Rows are points. Each copy is the shape, with its points in the same order, turned, moved and blurred by noise. Is it also mirrored, or only turned?

Shape:
[[-13.2, -15.2, 22.1],
[-16.4, -19.6, 8.4],
[-12.9, -19.9, 7.5],
[20.8, 18.8, 6.6],
[0.3, -22.4, 3.7],
[13.4, 28.8, 2.7],
[-20.0, -13.1, -0.6],
[16.6, 30.2, 12.3]]
Copy 1:
[[-12.3, -20.3, 2.8],
[-14.7, -13.2, -0.6],
[-12.6, -8.4, -10.7],
[40.1, -9.8, 3.1],
[4.5, -13.8, -19.5],
[37.4, 2.5, 16.0],
[-14.0, -1.9, -3.3],
[41.5, -6.5, 19.0]]
Copy 1 is: only turned
Copy 2:
[[8.1, -22.5, 12.4],
[6.7, -27.4, -0.5],
[6.9, -22.7, -3.5],
[-9.6, 24.0, 3.4],
[12.6, -11.3, -9.0],
[-23.1, 23.5, 4.1],
[-6.6, -26.0, -6.6],
[-20.3, 26.1, 12.5]]
Copy 2 is: only turned
Copy 3:
[[2.8, -36.7, -1.1],
[-7.6, -38.1, -8.4],
[-7.0, -30.7, -9.5],
[22.7, 6.3, 8.6],
[2.4, -24.6, -15.4],
[16.3, 11.4, 21.7],
[-15.6, -24.2, -0.5],
[22.2, 7.7, 24.5]]
Copy 3 is: only turned

Shape:
[[-7.0, -9.6, 16.4, 10.5],
[62.4, 12.0, -18.2, -10.6],
[-2.0, -14.4, -1.3, 16.7],
[4.1, 22.3, -11.6, -7.4],
[8.6, -13.7, -17.7, 16.7],
[-0.6, -8.6, -7.8, -22.4],
[-8.0, -6.8, 16.5, 17.5],
[-5.1, -5.5, 19.2, -22.0]]
Copy 1:
[[-4.0, 17.8, -6.1, 24.5],
[45.8, -13.9, 20.5, -30.8],
[9.9, 4.9, -10.4, 26.9],
[-7.8, -14.9, 14.6, -3.9],
[21.9, -11.6, -11.2, 19.5],
[-7.7, -2.9, -15.9, -9.6],
[-1.9, 20.3, -1.1, 28.4],
[-13.9, 18.9, -13.0, -6.8]]
Copy 1 is: mirrored
Copy 2:
[[-13.5, -16.2, -14.3, 2.8],
[54.9, 5.4, 27.4, 4.6],
[-0.5, -13.1, -22.5, -1.8],
[1.4, 20.0, 7.5, 16.4],
[16.5, 0.7, -24.2, -9.2],
[-9.3, 8.7, 8.2, -17.8],
[-10.7, -20.6, -22.4, 7.3],
[-20.2, -13.2, 14.9, -10.0]]
Copy 2 is: only turned
Copy 3:
[[-6.5, -2.7, 18.9, 1.2],
[22.8, -37.3, -47.1, -21.8],
[0.7, -11.1, 9.5, 16.1],
[-0.3, 10.0, -25.4, 0.9],
[0.0, -22.3, -6.1, 21.9],
[-26.2, -7.9, -14.0, -6.9],
[4.8, 0.9, 21.8, 5.4],
[-24.7, 4.4, 6.3, -23.4]]
Copy 3 is: only turned

Shape:
[[23.4, -1.2, -1.7, -13.4, 0.0, 20.4],
[-10.3, 6.8, 11.8, 0.6, -31.8, -2.4],
[11.8, 8.7, -11.6, -18.3, 16.5, 22.0],
[-2.1, 5.5, 3.9, 13.4, -7.1, 19.9],
[1.7, 2.7, -12.7, -4.9, 25.1, 3.2],
[26.7, -9.3, 18.8, -22.0, 11.4, 12.7],
[-60.0, 3.8, 14.8, 0.6, 21.0, 1.8],
[9.8, -20.9, -1.0, -4.0, 21.9, 22.8],
[17.6, -17.2, 16.8, 1.0, 20.8, -17.8],
[-3.4, 13.4, 20.0, -11.9, -30.7, -14.9],
[14.4, -10.7, -28.4, -20.7, -7.2, 20.3]]
Copy 1:
[[3.4, 3.1, -6.6, -1.1, -11.3, 38.2],
[7.9, 19.4, 14.5, 22.2, -1.4, -1.8],
[-4.5, 13.7, -17.9, -18.2, -12.9, 30.3],
[-6.3, 18.5, 4.3, 8.1, 13.0, 19.7],
[-7.2, 3.5, -17.8, -23.7, 2.7, 10.3],
[13.2, -2.8, 14.9, -18.9, -15.1, 36.1],
[-32.2, 32.9, 22.7, -25.2, 7.7, -26.8],
[-18.7, -10.3, 3.4, -19.0, -1.8, 33.6],
[13.2, -21.7, 9.4, -27.3, 8.6, 6.7],
[24.3, 19.6, 15.8, 16.4, -11.3, -6.4],
[-10.9, -4.6, -21.9, 7.4, -23.1, 28.8]]
Copy 1 is: only turned
Copy 2:
[[8.0, -2.9, 2.0, -16.1, -17.5, 12.4],
[-28.7, 16.5, 4.5, 7.3, -17.6, -18.6],
[4.8, -6.8, 8.9, -14.7, 5.5, 20.0],
[-22.1, -5.5, -3.6, 8.2, -9.5, 5.5],
[11.7, -4.7, 4.0, 4.5, 12.9, 11.9],
[14.9, -7.1, 29.2, -10.4, -24.8, 11.2],
[-37.1, -7.2, 26.3, 23.3, 40.0, -8.3],
[12.4, -27.0, 13.2, -2.2, -1.8, 7.0],
[25.8, -2.9, 25.2, 25.1, -8.3, -2.7],
[-21.7, 33.4, 10.8, 5.5, -20.0, -15.2],
[8.1, -7.3, -11.4, -31.4, -10.2, -1.3]]
Copy 2 is: only turned
Copy 3:
[[22.2, 3.2, -2.3, -10.1, -16.0, 15.7],
[-7.2, -1.4, 28.7, 18.7, -0.1, 4.9],
[21.4, 19.7, -0.8, -23.7, -7.9, 0.7],
[9.1, 13.3, 8.3, 15.4, 10.3, 15.9],
[7.6, 17.1, -15.4, -19.4, 6.6, -8.5],
[26.0, -15.7, -1.6, -26.2, -1.6, 12.3],
[-31.0, 25.4, 18.4, -17.8, 52.7, 15.3],
[5.4, 4.7, -22.9, -19.1, 4.8, 23.6],
[11.0, -23.3, -17.9, -10.8, 23.8, -9.5],
[-0.9, -12.2, 39.8, 10.1, 5.7, -8.3],
[-0.7, 12.8, -4.4, -8.7, -32.3, 8.9]]
Copy 3 is: only turned
Copy 4:
[[13.5, -12.1, 15.5, -14.1, 16.3, 22.7],
[-15.8, -33.3, 6.1, -15.9, -16.5, 4.1],
[4.2, 10.8, 14.8, -23.6, 23.0, 28.0],
[-17.5, -17.1, 17.2, 0.2, 3.4, 17.9],
[-1.3, 19.0, 1.0, -7.3, 13.1, 12.3],
[21.7, -13.7, 21.4, -14.3, 28.4, -0.3],
[-60.8, 7.8, -4.4, -17.9, 17.4, -16.4],
[3.6, -4.2, 5.5, 3.8, 33.6, 17.2],
[18.7, -0.8, 3.1, 5.8, 16.3, -17.7],
[-6.3, -31.8, 13.3, -28.7, -20.3, -10.3],
[15.1, -13.7, -9.3, -20.4, 17.6, 38.3]]
Copy 4 is: only turned

Shape:
[[18.6, 26.3, -8.3, -2.8, 10.5, 8.5, 6.1, 24.3],
[19.4, -16.3, -21.6, 13.8, -2.0, 10.2, -20.9, -23.4],
[-15.1, -1.4, -0.1, -32.6, 13.6, 12.2, 6.1, 8.4],
[8.7, -16.3, -13.9, -16.5, 14.1, 17.1, 28.1, 7.6],
[-7.5, -14.8, -19.3, 24.4, -15.9, -5.6, 12.6, -2.1],
[0.3, 2.9, 27.9, 10.2, 5.0, 15.3, -5.6, -11.3],
[23.8, -22.6, -17.6, 11.2, 16.0, -8.3, 7.8, -4.3],
[-3.8, 25.6, -11.0, 13.8, 10.6, -8.7, -11.9, -28.1],
[29.8, -19.8, 21.1, -4.8, 17.8, -26.2, -25.2, -5.5],
[9.3, 23.4, 25.1, -25.1, -12.6, 9.7, 6.9, 9.3],
[-26.6, -29.5, -20.0, 9.7, -15.7, 21.8, -33.4, -13.1]]
Copy 1:
[[-2.1, 23.4, -6.4, 11.6, 9.6, -9.9, 26.4, 17.3],
[13.1, -22.1, -26.3, -0.6, 3.3, 15.3, -7.7, -9.9],
[8.6, 11.9, 23.1, -17.6, 21.3, -20.2, 14.5, -10.6],
[32.5, -2.0, 7.8, -17.9, 12.4, -11.5, 28.0, 10.7],
[-2.0, -22.5, -4.4, -19.1, -25.8, -3.8, 2.4, 10.9],
[10.4, 10.8, 20.8, 12.2, -4.0, 15.7, -13.0, -3.6],
[29.6, -23.0, -13.6, 7.1, -7.4, -11.6, 10.8, 5.3],
[-14.6, -5.9, -3.6, 17.2, -12.8, 8.2, 14.0, -30.2],
[34.3, 1.3, -12.3, 31.2, -2.5, -24.8, -26.6, -16.3],
[9.0, 50.7, 10.6, -7.8, -1.1, -4.3, 2.8, -2.3],
[-11.9, -33.3, -1.1, -28.4, 16.3, 12.0, -28.4, -12.2]]
Copy 1 is: only turned
Copy 2:
[[16.8, -3.4, 6.6, -20.6, -9.1, -21.3, -6.9, 26.1],
[0.3, -14.7, -8.4, -9.1, 9.6, -0.8, -28.0, -35.9],
[-1.8, -32.6, 36.0, -2.8, -15.6, -8.2, 6.5, 6.6],
[29.5, -27.3, 24.9, -9.8, -18.4, 11.4, -1.8, -0.4],
[16.5, -10.8, -19.5, 20.5, -6.3, 6.8, 0.6, -13.2],
[-14.7, 1.8, 20.2, 6.0, 16.4, 9.7, -14.3, 5.4],
[16.5, -16.7, -10.2, -24.9, -2.9, 18.9, -3.6, -15.5],
[-3.6, -1.4, -1.2, -5.1, 29.0, -23.5, 9.9, -14.2],
[-35.7, -4.0, -1.1, -40.1, -4.9, 20.2, -1.7, -10.1],
[-8.5, 13.4, 38.2, -1.6, -22.6, -16.6, -3.9, 17.2],
[-17.5, -42.1, -5.0, 31.8, 3.6, -6.4, -27.1, -30.8]]
Copy 2 is: mirrored
Copy 3:
[[12.6, 21.3, -18.9, 4.6, 6.0, 21.1, 5.9, 1.9],
[1.5, -14.6, 14.8, 46.4, 6.0, -2.6, -22.4, 2.0],
[-11.2, -11.1, -12.5, -20.3, 11.0, 7.2, -14.2, 17.1],
[-17.5, -14.4, -2.2, 3.1, 0.2, 25.0, 8.7, 25.6],
[-12.0, 0.8, 9.5, 23.7, -11.3, -25.0, 8.5, 9.3],
[-1.1, 2.0, 25.2, -5.0, 8.7, 4.1, -16.3, -20.3],
[11.4, -11.4, 19.3, 30.0, 6.2, 6.6, 9.3, 23.9],
[10.1, -5.2, -3.2, 21.7, 34.4, -20.3, -4.7, -18.8],
[48.1, -16.9, 31.7, 5.4, 8.7, 5.1, -20.7, 14.6],
[10.2, -2.5, -12.1, -24.5, -11.6, 16.9, -10.4, -17.6],
[-29.8, -5.9, 11.1, 25.9, 0.0, -30.5, -46.5, 14.4]]
Copy 3 is: only turned

Shape:
[[-1.8, 8.7, 1.6, -26.4, -22.3, -8.3, 22.4, 18.6],
[-15.8, -0.9, -14.9, -5.7, -15.9, 6.3, 20.6, 36.2],
[15.8, 30.3, 1.6, -8.9, -30.0, -11.1, -23.7, 18.3],
[-4.8, -5.1, -4.9, 12.7, 10.4, -28.8, -0.9, -5.3],
[27.0, -6.1, 1.0, -3.6, -25.1, -18.3, -29.6, -9.0],
[-16.8, -16.9, -3.3, 4.0, -0.8, -11.5, 8.5, 3.0],
[-1.4, -7.8, -4.2, -12.8, 4.7, 4.1, 20.9, 37.6],
[11.0, -4.2, -6.5, 28.2, 2.2, -24.0, 12.2, -8.8],
[-0.3, 6.8, 3.1, -17.3, -37.8, 22.4, -1.6, 10.8],
[1.8, -15.5, 22.4, 20.1, -7.7, -16.3, 3.5, 2.0],
[29.1, 13.5, 6.2, 14.0, 15.6, -10.6, -9.4, -27.4],
[0.6, -11.3, -9.1, -10.2, -28.8, 6.4, 24.9, 29.1]]
Copy 1:
[[19.8, 4.0, 14.8, 2.4, -16.1, 8.0, 33.3, 0.9],
[-9.7, -9.3, 25.4, 9.6, -10.7, 2.9, 35.6, -14.8],
[26.4, -12.0, 35.3, 21.6, 9.4, -20.6, 20.8, 31.1],
[2.0, -10.4, -14.6, 10.0, 30.8, -3.5, 6.0, -5.2],
[23.8, -34.6, -5.7, 18.3, 5.3, -12.1, 3.9, 32.4],
[-3.7, -12.4, -8.0, 8.8, 3.7, 0.5, 9.2, -15.5],
[-15.9, -3.6, 15.8, 13.7, -12.5, 28.1, 29.2, 0.6],
[14.4, -31.0, -9.6, 12.5, 34.9, 12.2, 16.8, -9.6],
[16.5, -21.3, 34.7, 1.4, -27.3, -8.3, 11.5, 10.0],
[20.7, -22.6, -4.4, 32.4, 8.0, 7.6, -4.7, -14.3],
[22.2, -28.0, -6.6, 3.4, 37.4, 16.1, -17.1, 22.3],
[7.0, -20.7, 17.8, 8.5, -22.5, 9.4, 41.3, -8.2]]
Copy 1 is: mirrored
Copy 2:
[[26.9, 18.7, -9.4, 0.5, 17.5, 23.5, 16.8, -9.7],
[8.5, 9.3, -35.5, -3.6, 20.1, 14.9, 1.1, -15.6],
[49.5, 19.9, 2.7, 26.4, 4.1, 10.8, -20.7, -13.7],
[16.1, 2.5, -2.3, -16.8, -15.3, -19.3, -6.9, 8.8],
[30.5, -12.6, 31.4, 27.7, 0.7, -2.3, -11.3, -6.3],
[-2.3, 3.1, -4.3, -14.0, -4.4, -2.1, 4.6, -11.9],
[4.8, 13.7, -22.1, -14.7, 29.5, 19.5, -4.9, 4.1],
[4.7, 4.3, -4.7, 2.1, -6.5, -29.1, 5.4, 19.4],
[12.8, 18.0, -5.6, 28.7, 11.5, 33.2, -0.4, -17.5],
[-0.6, 19.4, 16.8, -0.6, 6.1, -16.8, 3.1, -10.1],
[15.8, 9.9, 28.1, 10.3, -18.8, -8.1, -3.3, 36.5],
[5.6, 6.9, -23.7, 7.1, 31.1, 17.6, 15.5, -15.5]]
Copy 2 is: mirrored
Copy 3:
[[5.9, 41.0, 9.2, -20.0, -13.5, 10.1, 1.7, -4.9],
[-20.9, 31.0, 7.1, -10.7, -15.0, 13.3, 13.0, 19.1],
[16.1, 23.8, -2.6, -6.8, -40.0, -30.1, 9.7, -16.4],
[-5.0, -3.0, 18.3, -27.5, 14.4, -15.2, 24.1, -15.2],
[19.6, -10.5, 19.6, -6.3, -27.8, -16.1, 5.9, -33.4],
[-10.2, 6.9, 22.4, -12.8, 12.9, 2.3, 11.9, -0.9],
[-4.8, 19.1, 4.5, -29.6, -12.6, 16.0, 10.1, 25.1],
[-3.6, -6.9, 5.7, -19.8, 10.1, 0.2, 37.5, -26.7],
[6.1, 24.7, -2.7, 13.7, -24.9, 5.2, -12.0, -1.3],
[19.2, -1.5, 17.4, -3.9, 10.5, 0.5, 29.7, -5.8],
[18.1, -21.0, -15.2, -26.5, 8.7, -16.3, 13.6, -37.1],
[-7.5, 28.4, 11.4, -6.1, -23.7, 27.8, 11.0, 5.5]]
Copy 3 is: only turned
